Rows are points. To make a cloud, some directions were put in groups of two or more. Within a group, all points are equally far from the middle, so they leave a hole (a ring in 2 directions, a hollow ball in 3). The other directions are filled evenly. Then the cloud was stretched, turned, moved and blurred a little. How many holes are there, and how many directions does each take, smallest first?

Cloud (14 x 2):
[[ 29  21]
 [ 27  24]
 [ 23 -40]
 [ -4  38]
 [-32  21]
 [-31  24]
 [-37  14]
 [-34 -26]
 [-32 -27]
 [ 20  30]
 [-39   1]
 [ 35  12]
 [ 20  31]
 [-28  28]]
Holes: 1 (2)

Cloud (22 x 3):
[[ 51  -7  47]
 [  3  49   8]
 [  0  22  47]
 [ 16  -8  -7]
 [ 34 -31  42]
 [ -3  -3  31]
 [ 14  41  14]
 [-25   0  42]
 [ 29 -14 -12]
 [ -4 -51   7]
 [ -2 -29 -26]
 [-28  13 -40]
 [-10 -40 -55]
 [ 50  11 -16]
 [  9  15   3]
 [ 36  17  13]
 [ 50  -7  19]
 [ 38 -27  37]
 [  1  52  -5]
 [  2  21  -1]
 [ 16  45  21]
 [ 11 -23  15]]
Holes: 0

Cloud (22 x 3):
[[ 28  37  13]
 [ -4  -9 -51]
 [ 25  47  -1]
 [ 25  24  22]
 [ 24  38 -39]
 [  7 -14 -43]
 [-12  35  30]
 [ 31  -2   5]
 [ 24  39  14]
 [ 13  47 -34]
 [  7  26 -52]
 [-33   2  26]
 [-49  14  -3]
 [ 30  -2 -32]
 [-36 -21 -26]
 [ 17  41  19]
 [ 30   4  13]
 [-11   1  35]
 [ 36   9   1]
 [ 38  29  -6]
 [-28  -1 -49]
 [-29  30  23]]
Holes: 1 (3)

Cloud (32 x 4):
[[-20  11 -21  57]
 [-13   8 -23  59]
 [ 12 -12 -10  57]
 [-32  16 -10  51]
 [-47 -14 -24  10]
 [ 31 -33 -30 -14]
 [-10   8  20 -33]
 [-43   2 -32  26]
 [-18 -55  -6   4]
 [-25  13 -18  55]
 [ 33 -27 -17 -27]
 [  7 -46 -23 -28]
 [ 18 -16  30 -22]
 [-40  10 -12  44]
 [ 16 -33  27  18]
 [ 36  28  -1  17]
 [-47  -2   2  28]
 [ 21  39 -23   6]
 [ 18   9   5  53]
 [ 12 -48 -11  31]
 [-17 -42 -22 -25]
 [ 44  14  -9   2]
 [ 12 -53 -27  -4]
 [  1  36 -38   1]
 [ 11 -54 -22  16]
 [  8  13 -52  17]
 [-10  -1  -1 -43]
 [-10  47   9  18]
 [  3 -10 -38  50]
 [ -6  -1   6 -43]
 [ 32 -16  28  -1]
 [-22  16 -18 -31]]
Holes: 2 (2, 2)

Cloud (47 x 6):
[[ 13  -4  38  29 -24  19]
 [ 37 -28  17 -29 -21  -5]
 [ 28 -57 -24  -7  -2 -21]
 [-14 -35 -51 -30 -14   5]
 [ 20 -23  25 -32 -17 -33]
 [ 47 -22  -4  29 -10   1]
 [ 42 -40   6  27 -19  22]
 [ 27 -17 -33 -10 -42  31]
 [-13  15  -5  21 -43   6]
 [ 34 -17 -22  18  27 -15]
 [  2 -26 -54  -4   3 -12]
 [-21  11 -44  11 -13  13]
 [ 45  -9  28  -2 -26  24]
 [ -9   3  18 -15  17  33]
 [ 17 -34  23 -26 -26 -29]
 [  2  14 -14  32 -26  23]
 [ 46   1   2   8 -16  19]
 [ 18 -37  39 -24 -12  30]
 [ 14 -16  11 -37 -33 -17]
 [ 35 -25  41 -23 -11   5]
 [-20  -7  -4  30  -4   9]
 [ 54  -4   6  13   2  34]
 [-18  -9  14  -7 -48  -5]
 [ 22 -10 -45   5 -41  11]
 [-20 -33 -15  19 -38 -29]
 [ 20 -28 -12 -31  -3  43]
 [-11 -15  22 -32 -12  19]
 [ 46 -26 -12  -7   4  24]
 [ -9 -20  18 -32 -39  19]
 [ 18  14  -5  23   5  -6]
 [ -8  12   6 -21   5  35]
 [ 18 -21  38 -13 -26  -4]
 [-28 -30   2   9   0   7]
 [ 15 -50 -12 -13 -33  35]
 [ 17 -60   5   3 -22   5]
 [ -3 -21  14  33  11 -37]
 [ 21   0   8 -35 -25   2]
 [-14 -22  12 -32   4   1]
 [-21   4  15  -4 -17  -8]
 [-26 -26   1 -14   7 -23]
 [ 20 -50  -3  34  -7  18]
 [ 34 -22 -23 -36   2 -20]
 [  0 -37   7 -21  28  17]
 [ 18 -53   8 -20  19  22]
 [ 17  12   3  27  -5 -12]
 [ 19 -41  -9 -43 -25 -26]
 [ -9 -29  14 -15  32 -33]]
Holes: 1 (4)

Cloud (73 x 8):
[[-29   1   9   3  14  37  15 -35]
 [ 12 -11 -22  43  26  -6 -30 -20]
 [ 12   0 -13 -44 -20 -18 -21 -20]
 [-10   9  -9 -17 -26 -42 -31 -19]
 [  2 -28  -7 -38   3  -4 -37  32]
 [ -1  -4   0 -34   5 -33  -2 -22]
 [  7  -5 -16 -46 -21  10 -20 -13]
 [-23  15 -27 -14   7  -2 -28  27]
 [ 24  -8   7  -4  28 -31  -9  21]
 [ -1   9   3 -40 -40 -13 -27  -4]
 [ 26  19  17 -27 -35  20 -34   1]
 [-23  -2 -44   4   0 -34  10   2]
 [ 12  13  -9  16  18  45 -18  -8]
 [  6   2 -13  38  35  26 -19 -24]
 [  9 -25 -35  30  10 -20 -36 -10]
 [ 30  26  12  30  -3   6  -6 -24]
 [ -7 -26 -44  21  25 -25 -17   6]
 [  3  22 -30  36  27  -5 -12  26]
 [ 27 -30 -14 -33   0  -7 -49  12]
 [ 29 -10   8 -39 -31  -3  -9  -5]
 [  8 -18 -13  27  35  17   6 -36]
 [-30  14   1  -8 -33 -32 -39 -14]
 [-40  15  -8   8 -12   7   6  30]
 [  8  -1  14  38  14  26   1 -25]
 [-42  11   6   2  13  20  26 -14]
 [ 25  31 -12   2 -25 -36 -14  -7]
 [-55   0 -14   1 -31  -3  -6 -16]
 [ -8  -6 -11 -29   4   8  -1  51]
 [ 14  27 -12  13  -5 -45 -16  15]
 [ 26 -19  20   5  26 -13 -10  22]
 [ 14 -13 -28 -20  -3  25 -39  13]
 [-30  -6 -30 -34 -10  -7  -7 -23]
 [  9  14 -45 -29  -2 -23   5  27]
 [ 24  -1 -27  -6  46  -4 -35   8]
 [ 26 -24 -22 -19  34  11  -8 -29]
 [ 27  21   0 -30 -30   6 -40  -8]
 [ 20 -15  -7 -33  -7  19 -52  16]
 [-14  25 -13 -31 -18  10   0  33]
 [ 26 -28 -13 -35  -2  -6 -47  24]
 [  3   3  27  -2  15 -10  -5 -49]
 [-25 -35 -13  -2  10  25 -22  13]
 [ -2  -1 -14 -31  10 -44 -20  -1]
 [ 34 -12 -10  -3 -15 -13 -60   2]
 [-11   4  -1 -44 -32 -21 -26  -7]
 [ 37  15 -24  38   1   4 -17 -16]
 [ 11 -16 -32 -31  19 -18  -6  35]
 [ 11  41   9 -13   8 -10 -22  26]
 [  6  43  14  11 -10 -18 -12  -1]
 [ 10  -1  10   5  41 -16 -43  -1]
 [ 20 -22 -18   0  28  23  14 -18]
 [-12  34  17 -18  23  15   3  -9]
 [-23  11  15 -17  38  15   9 -45]
 [ 21 -41  11 -24   6  -3 -28 -21]
 [ -6  39   9  24 -14 -16 -14  26]
 [ 16  13  -1   7  21  37  28 -17]
 [-38  -7 -14  -8   5  10 -10  34]
 [ -6  10 -15 -49 -24  -6  -8  11]
 [-38   0  27   2 -24 -13   6   4]
 [ 29 -11 -27 -35   6   0 -14 -26]
 [ -2  -3   6 -37  -1   5  -9  51]
 [-13  10 -40 -31   0 -23  -9   3]
 [ 54  14  10  -4  23  18 -33  -9]
 [ 14 -18 -29 -34  15 -16 -12  39]
 [ -3 -27   1  17 -13   1 -11  38]
 [-36  20   2  17 -13  26  -2 -25]
 [ 24  16  -9   2 -35 -15 -36 -20]
 [-51   9   8  25  15   6  11   7]
 [ -8   9 -16 -35  -9 -36 -33   5]
 [  1   5  -9  25   0  27 -14  45]
 [ 16 -16  40   5  18  21 -28   0]
 [ 23 -17  -7  22  22 -34 -21  10]
 [  5 -30  -1 -14  30 -36 -31   2]
 [ 47 -12 -23  16  -3 -32 -28  30]]
Holes: 3 (2, 2, 3)

Cloud (78 x 8):
[[-28  25  25 -29  16  15  -8  -5]
 [-23  27 -29   3  15  -7 -18  11]
 [ -2 -21  -9 -37 -13  -3  -8   4]
 [ 13   8  12  -6  16 -25 -10  -3]
 [ 30  29   8   8  -8 -24  10  16]
 [-12  22  42   5  -9   5  -3  29]
 [  6 -39 -17  15  -3  24   6   8]
 [-16   7   3  28   2  45 -25  -9]
 [ -9 -25  33  15 -10  42 -18  19]
 [-14 -16  36 -11  22 -23  19 -17]
 [ 28  -9  22  35   9  15 -18   1]
 [  1 -22  -2  16  -2  43 -20  41]
 [-20  26 -29  -4  17  -4  13 -10]
 [ -9  -3  48   2   1  22 -13  37]
 [ -1   1 -10   1  -4  22  31  17]
 [ 10  28 -26   0  20   1   6  41]
 [ 26 -25  -1   2  -6  -7 -18  23]
 [-26 -19   3  11  -2 -35  38 -13]
 [-31   3  18   3 -22  15 -20 -32]
 [ 26  -2   3   6  21   5 -24  20]
 [ 28 -25  30  18  -3   7  -4  18]
 [ 24   6   4  35  13 -11  31  11]
 [ -2  -6  15  -8  22 -12  27  55]
 [  7  31  37  27  -6   0 -15   1]
 [-21  16  19   1   6  26 -19 -31]
 [ 14   8 -23  31   1  29  -6  10]
 [-28  10  41  11  -2 -15   8 -38]
 [ 22  14 -12   0   0   6  22  48]
 [-10  20   6 -24  16  18 -27   8]
 [ 27  -7  19  16 -19 -16  24 -15]
 [-35 -18  12  10 -25  16 -21 -25]
 [-12 -30  -7 -25   9   9 -17  20]
 [-13 -22   7  26  17  -5 -11 -36]
 [-17 -10  25 -23  23 -31  31  17]
 [ 30 -11  14 -11 -14   2   1  34]
 [ -4 -28  21  11 -10 -21   3 -38]
 [  4 -20  24   3   9  -5  46   5]
 [  8 -32  31  26 -11   4 -16  16]
 [-31  -5  15  19  -5   0  29   4]
 [-14 -30   9   0  15  -5 -23  24]
 [ 10  26 -28 -15   6 -18  18  33]
 [ 32   1  16   3 -17  26  -4  16]
 [  8  -3  29  -8  18  11  26  60]
 [ -3 -25 -24  12  27 -10  13 -13]
 [-11  12  11   4 -21  14  27  15]
 [ 13 -32 -19  39 -17 -19  17   3]
 [ 20  -7  30   9  19 -14  -9  19]
 [  8  33   4  37   5 -28  12  15]
 [ 24 -22  21   7  -1  -7 -10  24]
 [ -4 -34  24  -6 -33   6  10  -9]
 [-12  13 -10   8  22  34 -24  47]
 [ 37   1  24   2   7  20   0  30]
 [ 13 -14  19  29 -17 -27 -23   1]
 [-28 -16  38 -15  15 -20  10 -10]
 [-18 -19  18 -38   7   9  -2  12]
 [ 15  11  15  17 -13  25 -13 -19]
 [ 26 -13  -4  33  23   9 -21  23]
 [ -4  19  21 -17  22  18  17  60]
 [ 14  29 -15   2  43  -9  14  35]
 [ -7  14  -5 -35  38   7  29  41]
 [-15 -43  -6 -14  -6 -12  -7 -10]
 [  4   1 -14 -14  27 -29  40   0]
 [ -7 -38  -1 -26 -12  -4  -1 -12]
 [-35  30  33  -9  14 -11  11 -23]
 [ -5 -42   6   8   0  40  -6   6]
 [ 35  10  19  16  13   2  28  25]
 [-29  -3  38   1   4  10  33   4]
 [ 15  18 -11  25  28  26 -31  26]
 [-21 -32   6 -15 -30  13  -7 -16]
 [ 26   2 -19  24  28  18 -15  35]
 [ -7  20  35  -2  -6  24 -21  29]
 [ -9  34  23  14   9  25  21   8]
 [ -1  -9  13 -42   3 -13  18  23]
 [  3 -13  20  25  14  -8  28  43]
 [ -2  18 -33   5  15 -48  15  -7]
 [-36  26  29 -27  15  -7   8   6]
 [ 13 -26  -5 -17 -12   1 -19  30]
 [-19 -43  -1  11  17  24   6   4]]
Holes: 3 (2, 2, 3)
